Each row is a point. The points of each table are mixes of a few directions, plus a little noise. Count the directions of each table, and those that both share. Where both have some left over, give the other angles between the two spaces (their principal angles), to ten degrees, smallest first.
(in the rows, 128 means zero)

First (7 x 3):
[[122 161 125]
 [118 183 124]
 [132 106 130]
 [143  44 135]
 [132 107 130]
 [130 119 129]
 [119 176 124]]
Second (7 x 3):
[[151 138 160]
 [135 124 108]
 [108 109  58]
 [135 134 150]
 [148 146 192]
 [ 95 125 128]
 [123 121 100]]
Directions: first 1, second 2, shared 0; angles 80

First (6 x 4):
[[125  89 130 111]
 [115 106 140 112]
 [ 78 191 175 127]
 [135 126 121 131]
 [176 140  84 159]
 [138 117 119 129]]
Second (6 x 4):
[[126 132 130 128]
 [158  75 100 123]
 [ 82 210 172 137]
 [122 138 133 129]
 [145  97 112 125]
 [135 116 122 127]]
Directions: first 2, second 1, shared 1

First (9 x 8):
[[149  94 142 127 143 157 114 144]
 [147  99 118 119 152 169 101 135]
 [115  95 117 136 157 133 111 105]
 [108  99 111 137 157 127 112  99]
 [ 96 120 164 156 117  74 159 113]
 [124 138  95 119 138 139 113 114]
 [149 112 115 116 146 166 104 137]
 [132 185 146 122  79  99 164 151]
 [131 210 144 119  63  88 174 154]]
Second (7 x 8):
[[102 103 141 118 181 118 147 156]
 [124 164 170  56  85 174 105 128]
 [179 135 108 103 167 133 101  84]
 [112 128 144 115 125 135 133 143]
 [143 130 101 175 101 113 128 113]
 [125 115  98 200 106  99 144 130]
 [112 121 135 131 132 125 138 143]]
Directions: first 3, second 3, shared 0; angles 50, 50, 70

First (8 x 9):
[[173 146  93 129 132  88 120 168 104]
 [ 56 130  89 141 136 126 143 119 137]
 [113 112 173 133 108 170 142 107 151]
 [122 115 156 136 106 152 147 133 143]
 [128 135 136 107 157 131  90  69 127]
 [125 150 106 139 130 127 121 108 137]
 [152 166 104 156 106 133 131 123 147]
 [153  69 167  83 149  95 129 195  78]]
Second (9 x 9):
[[134 145 130 162 174 138  90 157 169]
 [148 180 113 126 127 103 134 122 133]
 [128 126 131 125 111 117 128 122 118]
 [114 146 125 142 141 121  96 106 144]
 [136 201 172 111 101  67 157 136 137]
 [133  60 100 120 113 164 140 126  91]
 [135  84 112 127 138 164 141 147 117]
 [105 109 151  81 132 160 202 125 118]
 [119 103 117 162 119 120  62 108 125]]
Directions: first 4, second 5, shared 2; angles 80, 80

First (10 x 12):
[[156 127 150 129 124 126 112 139 117 128 133 132]
 [ 98 129 104 128 132 131 146 116 140 128 123 124]
 [ 10 131  37 126 142 138 196  82 173 128 108 113]
 [125 128 125 128 129 128 130 127 129 128 127 128]
 [207 126 189 129 118 121  83 159  98 128 141 138]
 [ 83 129  93 127 134 132 154 111 145 128 120 122]
 [101 129 107 127 131 130 143 118 138 128 124 124]
 [102 129 107 128 131 130 143 118 138 128 123 125]
 [230 126 208 130 115 119  69 168  89 128 145 141]
 [169 127 160 129 123 124 104 144 112 128 135 133]]
Second (9 x 12):
[[106 113 127  94 130 146 115 134  95 121 139  96]
 [140 152  95 126 109 147 113 128 165 153 134 160]
 [138 136 139 139 103  88 160 134 137 115 104 130]
 [122  76 140 105 139 133 102 127  82  72 146  77]
 [112  80 179 141 163 132 128 135 103  93 131 109]
 [131 123 109 124 134 172  88 128 150 136 152 148]
 [167 189  77 155 127  57 159  81 122 158 115 122]
 [120 141 124 142 165 162 110 117 136 166 144 150]
 [112 144 163 124  81 114 177 167 160 141  86 159]]
Directions: first 1, second 5, shared 0; angles 70

First (9 x 18):
[[163 119 196  99 200 193  99 158  82 120  98 141  93 163 150  94 139 150]
 [144 150 161  97 157 142 116 154 133 144 129 142 116 133 143 104 138 155]
 [126 114 101 130 112 147 121 123 108 112 100 100 119 144 127 137 127 111]
 [121  79 108 199 114 109 146  55 183 124 172 152 142 102 100 129 126 103]
 [132 163 104  99 105 117 122 150 153 148 127 114 128 127 137 118 133 145]
 [131 144 189  88 182 149 125 159  90 128 122 151 109 128 144 121 142 142]
 [121 110  85 195  73  75 138 112 131 124 132 113 180 134 102 155  80 115]
 [118 164  93  85  97 123 125 151 135 137 115 100 121 127 139 134 140 131]
 [ 96 108 114 160 113  97 158  88 137 117 155 140 141  96 109 158 127  97]]
Second (10 x 18):
[[129 129 128 128 128 128 127 130 129 129 127 128 128 129 128 127 127 130]
 [175 151 119 127 111 131  93 172 146 156 107 110 145 170 140  90 101 173]
 [114 121 131 128 133 126 139 114 123 119 134 133 123 115 125 140 136 114]
 [ 69  99 140 128 149 124 172  74 105  93 154 149 107  76 114 175 161  71]
 [127 127 128 128 129 128 129 128 128 127 129 129 128 127 128 128 129 127]
 [ 77 103 138 129 146 125 165  81 108  98 150 147 110  83 116 169 157  79]
 [ 61  95 141 129 152 123 178  66 102  89 158 153 104  69 112 182 165  64]
 [182 155 117 127 108 132  88 178 149 160 104 108 148 176 141  85  98 181]
 [176 152 119 127 111 132  93 173 147 156 107 110 145 171 140  89 100 174]
 [168 148 121 127 114 131  99 165 143 151 110 113 143 163 138  96 105 167]]
Directions: first 5, second 1, shared 1
